Each row of a before or after table is a point. The points were changed in one or more steps. Then noise was added and the rows were shuffled. The steps act on columns, c1 being the first. Name the steps. A step turns or swaps two columns, mirrors them in a line or flattens them onto one, adds a multiple of one to another, or multiplies or shifts one. Angles are multiples of 10 degrees, from the lower column toward the higher: turns from -170 to 170, lines from 10 to 170 but not 90. Use the fewest steps. Two steps may share a column if one is a turn and the other turns, adds or multiplies; they go together, in the order done. Otherwise the lowest column goes first.

Before (9 x 2)
0:   2  16
1:  25  15
2:  41 -26
3: -46 -32
4: -57 -70
5:  42 -16
6:  -2  45
7:  98 -22
8:  64  -4
After (9 x 2)
0: -37 -30
1:  16  -7
2: -57 -85
3: -29 -36
4:   5 -29
5:  44 -13
6: -44  80
7: -26 -59
8: -16  54
Steps: turn c1 and c2 by -110 degrees

Before (8 x 3)
0: -39  22 -34
1:  34  21  54
2: -48  35  57
3: -50  28 -55
4: -39 -14  50
5:  57   6   3
6:  48   5 -41
7:  33 -73   6
After (8 x 3)
0: -64  13 -23
1:  49   8  -1
2: -12   6  62
3: -33 -53  19
4:  64  10   8
5: -51   2  35
6:  -4  -8 -63
7:   1  26 -67
Steps: turn c1 and c3 by 140 degrees; multiply c2 by 0.7

Before (8 x 4)
0:   5 -18  23 -57
1: -74 -15  46   9
2: -58 -41  17 -75
3: -57  22 -41  44
4:   3  -9 -17  39
5:  43  -5  92 -67
6: -48 -50   3   0
7: -18  -2  11  34
After (8 x 4)
0: -37  16 130 -66
1:  53 -38 -59  54
2:  63  32  51 -74
3:  56  41   4   3
4:  74   2  41   7
5:  17  -7  -6  36
6:   1  20  54 -62
7:  -3  11 -36  40
Steps: turn c1 and c2 by 170 degrees; add -0.5 times c4 to c3

Before (13 x 6)
0:  77 -44  37  65  12  17
1: -43  22  17 -22  -9  43
2: -12  13 -24 -12 -82  31
3:  64 -67 -42  50   0  75
4:  -4  16 -52 -31 -64 -36
5:   4 -48  23 -34 -92  53
6:  11  13 -49 -21 -35  32
7:  42 -38 -33 -35 -55  46
8: -27 -48 -55 -20  42  38
9: -46  45 -44 -33  -5  59
10:  84 -47  29   4 -28 -56
11: -32  -5  -6  45 -15 -54
12: -46 -50  -3  50 -51 -11
After (13 x 6)
0: 110 -53  34  17  46  73
1:  24  36 -61  -7 -34  58
2:  77   4 -15  25 -31  33
3: -58  15 -29  -1 -23  42
4: -16   3 -29  28  35 -54
5:  27 -49  86  27  -5 -55
6:  79 -55  20  40 -53  47
7:  23  -1 -22  73 -37  30
8: -27 -68  13  77 -65  52
9:  57 -50 -50 -45  -4  37
10:  70   2 -26  49 -52 -36
11:   8 -24  86  10  66  15
12: -33 -40 -41  64  29 -11
Steps: turn c1 and c3 by 60 degrees; multiply c1 by 1.6; turn c4 and c5 by 70 degrees; add 0.3 times c5 to c2

Before (10 x 8)
0: -49 -45  -9  15   8 -76 -93  -3
1:  -8 -43 -40  30  69 -23 -88  28
2:  31   8  46  -9  18  -4 -16 -13
3: -33  25  12  19 -27  42  -8  21
4:  35  49 -50 -15  -5   3   6   7
5:  -6   6 -19  30   7  11  16 -75
6:  33  36   7  69  19  -7  53 -14
7: -39 -39  -4 -37  77 -69 -50  41
8: -11 -23 -38  10  60 -30 -12 -36
9:  27 -52  13  52 -22   7  53 -37
After (10 x 8)
0:   -4    6  -17   22   -1  -12   54  -76
1:  -49  -41   -3  -19  100    2 -118   41
2:   33  -51   10   28  -21   10  131  -36
3:   47   49  -51  -19   -5   -3    1    2
4:  -41   25   15   20  -45  -14   -1   19
5:  -65  -41  -10   46   55   56 -163   -1
6:   44   37    9   45   18   -3  148  -15
7:  -14  -25  -37   13   62  -15  -17  -36
8:   44    8   48   -3   15   -8  -35  -16
9:  -11  -43  -44   55   67  -28 -148   27
Steps: multiply c1 by 1.3; turn c4 and c7 by 20 degrees; multiply c7 by 2; mirror c5 and c6 in the line at 160 degrees

Before (11 x 9)
0:  26  10 -26  21  15  63 -34  54  44
1: -53 -61  80  41  21 -18 -30 -13 -44
2: -75  25  -1  -6   4  59  89  87 -11
3: -34 -65  -8 -14  19 -19 -10  -9  74
4:  17 -12 -73 -46 -25  10  60 -52  30
5: -31   8  44  34  34 -48   8  -6  95
6:  25 -13 -31 -66  37  54  93  21 -34
7:   2  21  50  36  46 -89  15  98  23
8:  11   0  25 -30 -20  -3   1  47  61
9: -68 -62 -11  16  -1  30  -2  -7 -56
10: -23  31  29 -35  49  -3 -28  67 -34
After (11 x 9)
0:   36    3   44  -65    9  -19  -46    2   37
1:   -1   39  -41   23   41   -3   27   70   15
2:   40   11   -2   25   -8   58  -35  110  -81
3:  -35  -31  -32   30   34  -91  -46   92   10
4:   66  -25  -20  -60  -12   31   48   17  -22
5:    4   42   78  -20  -36   11  -20  -54  -57
6:   56  -49  -91  -51   11  -18   13    6   29
7:  -28   29   10   -5  -30   -3  -59   39   30
8:  -30   63   11  -24   30   53  -11    9 -102
9:  -43  -18   44   11    4   63   -4   43   40
10:   29  -30   10   12   24  -48  -94    6   43
Steps: mirror c1 and c8 in the line at 100 degrees; turn c2 and c4 by 80 degrees; turn c3 and c9 by -150 degrees; turn c7 and c9 by -120 degrees; shift c5 by -10

Before (8 x 11)
0:  28 -47  30 -31 -40  35  -3 -32 -27  31 -11
1: -77  48 -58  69   0 -33  28  64 -69  36  35
2: -27   2 -23  24 -30  13  35 -50  13 -26  61
3: -30  27 -66  63  14 -51 -18 -31 -28  35  -7
4: -40 -20 -19 -21   7 -44  -3   1  31  23 -52
5: -42  47 -55  48 -59 -45 -70  55   6 -59  21
6:  -8  20 -35   9  24  60 -73   2 -67 -58 -21
7:  -4  -4  40  28 -10 -28 -19  63 -19   7  34
After (8 x 11)
0:  -81   45   49   32  -68    3 -169   19    3  -27   48
1:  -51    5   25   19  -24    0   85   64   15   -6  -49
2:   57  -43   50  -23   23    0   -8   -4  -20    8  -33
3:  -61   29  -21   50  -60  -11  -45   -5  -38   18  -33
4:  -15   21  -27   13  -26   -9 -184  -31  -56  -26    7
5:  -79  -14  -13  -10  -20    5  -10  -58   19    7    5
6:   -8   -6   11   23   41   -3  -42   30  -23    0   61
7: -151   47  -10   49  -53  -11   74   33  -72   19   59
Steps: multiply c1 by 2; turn c3 and c5 by 80 degrees; multiply c4 by 0.7; flatten c6 and c9 onto the line at 80 degrees; multiply c7 by 2.5; swap c8 and c11; multiply c10 by 0.4

Before (11 x 12)
0:   3  38  54  -5  72  16 -15   0  20  74   4 -48
1: -42  27  21  33  40   8 -53 -76  24 -27  16 -17
2: -23 -43 -30 -34  51  58  37 -40 -12  37  16  33
3:  35  17  29  42  60  14 -70  -6  94 -29  54  43
4:  23   8  76 -55 -53  19 -50  41  48  19 -25   7
5:  82 -84  -9  76  73 -20 -25 -54  57  -6 -10 -36
6:  40  34  30  20  72  66   0  41  24  -6 -61  53
7:   7 -12 -44 -17 -35  24 -39  41 -21  -7 -52 -50
8:  56  31  63  21 -19  61  47 -64 107  70   8 -18
9:  -8 -45 -33  21 -51 -18  57 -45 -18  43  17  48
10:  -9  -9  23   5  32  84  30  63  43 -15 -47   0
After (11 x 12)
0:   12    9  -33   32  -34   69   41  -63   72    0  -77  -37
1:   15  -32   19  -24  -21   37  -33   40  -52    1  -18  -48
2:   17   75   54   -8   29  -19  -13    2   17    1  -11  -44
3:  -17  -67 -102   37   -8    5   52  -45    5   -1   23   47
4:   -8   51   22   32   36  -16  -74   -5  100    2  -40   25
5:    3   48  -92   26    9  -13  -60  -79   31   -2   -7   -2
6:    1  -31  134  -60  -46   43  -37   43   15   -1  -56   -1
7:   22  -14  -92   68  111  -56  -39  -52   29    2  -55  -55
8:    1   15  118   12   31   68   30   61   -9   -1  -61   -1
9:  -11   74   90   18   34   31   -3   43  -29    1  -58   34
10:  -13   -2  -91  -27   68   35   41  -38   10    1   22   39
Steps: flatten c1 and c12 onto the line at 110 degrees; add -0.5 times c5 to c6; turn c2 and c5 by -40 degrees; add 1.5 times c8 to c3; turn c4 and c7 by -10 degrees; turn c9 and c11 by -50 degrees; multiply c10 by 0

Before (11 x 14)
0:    9   21   -6   36   43 -110  -74  -20   53 -135  -27   13   -8    3
1:   -1   13    7   41   12   63   11 -129   -1  -38   53   52   54   29
2:  -19  -37  -44   10   49   62  -24  -25   23  -18  -38   32   -8   29
3:  -26  -40   33  -19   -3   -8  -35  -55   -2    3  -44  -80   13   46
4:  -22  -67   99   17   32    2  -78  -62  -18   -1   13  -98   -1   14
5:   73   42   48   47   22  -98   11  -35    6   -6   43   53   -8   70
6:   86    0  -20   34   13   55   27  -20   30  -90  -39   19   -5  -14
7:  -12  -62  -40    1    6   38   27  -19  -15  -31   16   24   21    1
8:   47   33  -58   38   53   53   20 -111   -8  -42   24  -37   21   -2
9:  -35   46  -39   25   33   20   31  -10   23  -71   -7   43  -18   13
10:   -4   41  -43   40   43   10    3  -29  136  -44   14   30   14   17
After (11 x 14)
0:  -62    4   -7  148   19 -109  -75    4   65  -75   35   13  -21    2
1:  -23  -21  -44   29   -6   10    2   31  140  -27    1   30  -38   17
2:  -17   16  -46  -53   39   59  -25    2   39  -20   45   32   37   30
3:   27    0   48  145   16  -98   11   54   12   33  -21   52  -45   72
4:  -49    9  -39    5   24   20   31    3   34  -62    9   42  -48   13
5:  -17  -55    7  -20   12   63   11  139    2  -23   20   51   -1   30
6:   -7    6  -21  -22    2   55   27   -3   33   -9   42   18   -1  -13
7:  -20   -7  -40  -38   10   37   27   26  -12  -25   -5   23   66    1
8:  -10   -7   32   -9   -2  -10  -35   26   -3  -12   66  -79   41   46
9:  -10   13  100   16   36    2  -76   61   -5  -13   20  -99   67   14
10:   -3  -26  -59  -16   53   51   19  108   11   -3   35  -37  -29   -3
Steps: flatten c1 and c10 onto the line at 50 degrees; mirror c2 and c13 in the line at 130 degrees; add -1 times c6 to c4; turn c5 and c9 by 20 degrees; turn c8 and c11 by -150 degrees

Before (13 x 20)
0:   52   13   50  -38   36  -65  -12    9   65  -54   45   76  -29   29   -3  -34   -6  -27   18   12
1:  -71   48   13  -20   64   -3  -65  -45  -28    5  -22  -18   -1  -29   38  -74   25   -4  -40    2
2:   -3  -12   -6   14  -40   25  -48   25   -2  -67   13   15    0  -32   -7  -36  -16  -48   14   26
3:    3   74  -14   11   14   25   43   46  -23   -8    2  -12   33  -23  -59   60   31  -72   32    5
4:  -67   54   76   64   48  -27  -41   37    6 -117    6  -20  -33  -37   -8  -22   43   71   -4   60
5:   -8   27  -38  -43   24  107    6  -10  -63  -63   32   15   -8  -58   42   40   -5  -22   25  -20
6:   46   23   52   33  -36  -19   -2   27  -58   28  -22  127  -33  -85   82   20   67  -15  -34   57
7: -114    7   52   78  -17  -29   44    9   33  -30  -27   63   48  -31  -29    2   91   29  -33   51
8:  -47   63  -12  -18  -10  -47   49  -29  -40  -16  -15  -54  -67  -33   12  -40  -12  -81  -40  -27
9:   -1  -74   21  109    9   61   41    0   -3  -37    9   34  -42  -25  -11    4   24   27   17  -16
10:  -48   58  -24  -35   40   45 -116    4  -19  -66   30    4  -57  -85   -5   26  -28   37   28   -2
11:  -57  -69   24   62  -38   29  -40   57   77  -27  -55   59   25   15   42  -22   27    4   31  -75
12:  -57   20   43   51  -92    0   18  -14  -69   -5  -45  -81   10  -24  -24  -20  -14  -26   52  -48
After (13 x 20)
0:  -13   32  -39  -48   17  102    7  -15  -70   26   30   19   11  -54   34   43  -11   17  -65  -16
1: -119   12   51   79  -11  -33   38    6   32  -27  -25   64  -34  -22  -31   -5   91    6  -21   45
2:  -51   53  -32  -38   40   36 -116    2  -22   25   23    8   15  -81   -4   27  -33  -66  -70    4
3:   -4   79  -15   15   12   27   33   44  -32   31    4  -11    1  -36  -55   52   32   83  -10    0
4:  -66   55   77   67   45  -26  -39   39    8   -6    8  -22   -9  -36  -11  -24   45  -77 -117   63
5:   46   29   48   30  -36  -25    6   28  -59  -31  -18  122   25  -90   83   18   64   -2   16   59
6:   45   18   52  -38   44  -63  -16   17   68   20   48   78   30   33    2  -38  -15    0  -58   19
7:  -54  -66   25   59  -39   31  -43   58   75   31  -59   57  -17   15   32  -28   34    6  -25  -68
8:   -6   -8  -14   15  -37   23  -49   28    1    8   14    6   17  -18   -7  -34  -17   47  -64   32
9:   -4  -75   15  106   11   61   51   -2   -2   12    6   31   14  -14   -5   -6   26  -36  -34   -7
10:  -45   59   -9  -13   -7  -53   53  -31  -52  -35  -17  -58   74  -32    9  -39  -14   31  -18  -26
11:  -66   47   14  -26   65    1  -55  -41  -28  -35  -19  -15    8  -30   38  -83   25    1    7   -2
12:  -65   25   40   63  -95   -4   20  -12  -72   52  -42  -73   -4  -23  -35  -24  -10   38    0  -44
Steps: swap c10 and c19; turn c13 and c18 by 150 degrees; multiply c13 by 0.7

Before (14 x 24)
0:  -42    7   -5  -76  -29   84   -3  -82   40   12   23  -48   20  -16    6    4  -17   25  -37   25  -45  -31  -72  -33
1:  -46   23   14   -5  -33  -22  -32  -55   14    5   43   -6   26   18  -35   15  -64  -10    1    4  -11    3  -63  -36
2:   46  -16  -27    6   44   -6   32   24   42  -67   55   29   12  -28  -22   69   38   -1  -39  -45   -9   -1   -4   13
3:   82  -17  -54  -24   45  -10   26   21   -4   -7   30   -1   14  -21   65  120    2  -55   38  -54   13   -7   63    5
4:   58   18    4   26  -24   24   47  -12   77   15   34    9  -12  -31   25   27   35  -70  -20  -54   22   26    2    6
5:   33   90   43  -65  104    0  -74   11  -47   13  -60 -105   -8   86    0   15   47   26   19   43  -24 -124   49 -118
6:   28   29  -71   50  -44    9   13   -9  -24  -28   61   -1   10  -20   38   23   28  -13   -7   -6  -32   18  -22   37
7:   27   46    1  -64  -30   20  -10  -55  -43   15   28    3  -36  -23  -49   -2  -41   -3  -58   10  -47  -18  -10  -32
8:   58  -27   -9  -23   -4  -23   37   19  -26  -64   10  -22   10  -59   22   55   62  -46   21  -34   81   15    6   21
9:   89  -74  -16   35    8    7   42   77    6  -15  -53   41   50  -33   40   64   37  -41    3  -21   29  -21   66   12
10:   32    0    0   -4  -34    6   61   41    3  -12   12   56  -19    0   49  113   53   15   10  -34   61  -38   11   -9
11:  -15   35  -37   -7   19  -38  -33  -48   22  -14   22   51  -28  -74   45   29    7   -5  -24   33    0   35  -15   17
12:   18   94   93  -88   69  -14  -26   80  -35   16  -29  -84   17   20    8   45   28   32   54   44  -63  -66   66  -38
13:  -61  108    7  -78   30   49  -26  -81  -12   50  -18  -70   -1   67  -97   20  -13   34   -6  103  -30  -22  -12  -23
After (14 x 24)
0:  -44    2   19   -7  -30  -17  -51  -49   10    1   49    4   25   15    2   14  -61   -8   -5   -5  -17    6  -61  -35
1:   19  -57  100  -81   67   -8  -73   89  -37   17  -27  -88    9    9  -19   43   21   36   66   48  -71   -7   66  -44
2:   21  -52  -65   55  -43   10   -1  -11  -22  -30   66   -2   11  -16  -28   21   33  -21   -2   -7  -26   -1  -24   46
3:  -43   -9   -5  -71  -26   84    2  -87   32    5   24  -47   20  -10  -12    1  -18   25  -33   20  -50   -8  -73  -31
4:   29  -55   -2    3  -34   12   61   31   13  -15    7   59  -24   11    6  105   51   13    9  -27   57   -6   21  -11
5:  -20  -33  -39   -9   24  -43  -23  -53   15  -16   13   54  -21  -72  -54   31    7   -6  -15   28    3    5  -15    8
6:   59  -47    6   24  -23   13   33  -19   83   13   41    5   -8  -26   18   30   31  -71  -17  -53   15   -2   -1    1
7:  -58  -34    4  -83   29   49 -139  -81  -12   49  -24  -72   -3   73   46   11  -11   38   -2  101  -33  -11  -16  -24
8:   33  -28   44  -60  107   17 -101    7  -43   18  -60 -102  -10   87  -48   17   43   32   19   40  -33   -7   54 -115
9:   18  -16    8  -69  -33   32  -61  -60  -42   13   28    5  -41  -19   28    1  -40    5  -61   16  -43   -2   -8  -38
10:   92   15  -19   35    2    7   96   72    0  -18  -53   50   55  -34    7   74   41  -39    4  -12   22    2   69   12
11:   50    2  -27    0   39   -5   22   16   46  -63   55   31    8  -25   47   74   37    2  -44  -47   -9    2   -5   10
12:   85  -36  -58  -28   49   -4   60   31   -8   -4   29    1   15  -26  -34  116   -4  -53   34  -57   10    8   65    3
13:   60  -18  -12  -25   -3  -20   47   20  -23  -69    8  -25   10  -60    9   59   62  -50   18  -34   77    3    5   22
Steps: turn c7 and c15 by 140 degrees; turn c2 and c7 by -140 degrees; flatten c6 and c22 onto the line at 170 degrees

Before (12 x 32)
0:  -56  -56   24   67  -44  -61  -71  -25   56   -8  -27    1    4   27  -35   37    6   12  -23   30  -56  -12   -5   17  -10   20   21  -12   62  -35   -9  -38
1:   15   34   26   26   24  -55   23  -44   56   37   21    3   15    5    2   -9  -69   43  -14    1  -52  -28  -23  -30   39   -2   32  -13   23    7   22   47
2:    9   13 -111   42  -54   63  -53   26   62  -70  -30   -4   -6   -7   -1    9   18   -2    1    3  -17   -8   11  -16   35   21   22  -27    4   -3   -2  -31
3:   14  -59   20   67   24  -40  -92   15  -37   11   90  -50   28   14  -43  -88    7   -6  -18   -8    2   -3  -57   15   25   -8   33  -24   81 -125   16   -7
4:  -78   12   19  -54    4    2   11  -20    4   -8  -35   12   33   12   26    7   31   34   93  -63  -38  -13   10  -46   54 -104  -79   -5  -26   -7   14   25
5:  -70   -1  -14   -8  -55  -28  -60  -49   28  -18  -26   42   15   23   27  -13   27   39  -16    0  -22  -36   18  -37   49   28  -27  -25   -9  -42   30  232
6:  -40   44  -36   56   24   56   -8   28   40  -16  -27   44  -48    4   26   32  -36   31   25   21  -13    1  -16   -4   52    0   32   42  -36  -33  -26   26
7:   35   34  -37   63   -1  -31   19   16   44   14  -35   41   38   -2  -26   32   -5   23   62   -6   35   33   -3   -7   -2    5  -13  -21  -37    7    0  -18
8:   20   -5   24   -1   11  -62  -54   24   36   29  -16   60   32   -2   23   36  -85   43    5  -21  -42   -7    9  -31   34 -113   22   -7  -35  -10   47  -20
9:  -94   18   22   56  -43   17   23  -10   26   21  -37   46   35   48  -23    8  -91   42  -19  -22  -35   -1   -7    8   44  -27  -21  120  -28  -30   -8   -2
10:  -37   14   11   56   24  -17   -5   -8   55   38  -22   29   34   67  -91    0  -20  -20  -16   14  -31   -9   14  -47 -111   29   21   17   -7   -1   49  -42
11:   17   20   -7   53   18  -50   12   23 -122   36   93  -89   27   84   28   14    9   43    1   -9   76  115   22  -47  -32   18   -1  -19    5    1  -26  -38
After (12 x 32)
0:  -94   19   25   45 -106   25  -33  -11   22   22  -33   51   40   49  -21   10  -89   36  -16  -20  -31    3   -5   -2   41  -25  -19  127   -4  -22  -22   -7
1:  -35   14    8   72   58  -20   -3  -11   49   32  -26   26   31   69  -92  -15  -22  -23  -15   12  -27   -8   11  -39 -110   30   20   10   14    3  146  -65
2:   27   35  -40   44   -7  -29  -39   15   45   10  -38   37   32   -3  -19   25  -11   19   64   -3   30   32   -3  -14    1    2  -11  -19    1    6    4  -29
3:   18   18   -4   53   43  -46    5   24 -126   34   91  -89   36   80   27   -3   12   43    5  -13   75  112   21  -53  -29   20    1  -18  -17    2  -76  -58
4:  -75   15   25  -52   10    2  -33  -22    7   -4  -38   18   31   11   23   -8   42   38   98  -64  -38  -12    8  -40   58 -100  -85    0    6   -9   43   41
5:  -57  -56   29   41 -109  -60   91  -30   59   -8  -27    4    7   23  -38   41   13   11  -30   32  -54  -12    6    3  -13   22   20  -12   32  -35  -29  -63
6:  -42   44  -34   36   63   55  -25   25   44  -13  -33   48  -51    1   26   27  -31   35   23   24  -12    2  -12  -11   54   -7   33   42   25  -27  -73   46
7:   20    1   25  -15   26  -57   -4   26   41   31  -11   59   27   -3   21   26  -86   45    5  -24  -43   -7    7  -37   36 -106   22   -4   74  -11  137  -28
8:   10   18 -108   40 -138   58   33   25   60  -68  -31   -6   -8   -9   -4   -2   22    1    2    6  -11   -8   12  -14   34   21   22  -25   41   -4   -2  -50
9:   17  -61   21  125   59  -43  118   20  -36   16   94  -47   30   18  -46  -79   11    0  -21   -3   -6   -4  -57   43   24  -13   31  -25   35 -126   54  -12
10:   13   32   26   39   58  -50    6  -41   56   40   19    9   18    4    0  -20  -66   48   -6    1  -53  -27  -17  -29   36    0   34  -16  -34   13   69   77
11:  -72   -4   -9    2 -139  -28   23  -49   23  -22  -31   38   14   24   26  -26   31   38  -17    7  -27  -38   13  -24   44   28  -26  -31   57  -41   89  378
Steps: turn c16 and c24 by -20 degrees; add -0.7 times c16 to c4; multiply c5 by 2.5; turn c7 and c29 by -120 degrees; multiply c31 by 3; multiply c32 by 1.6
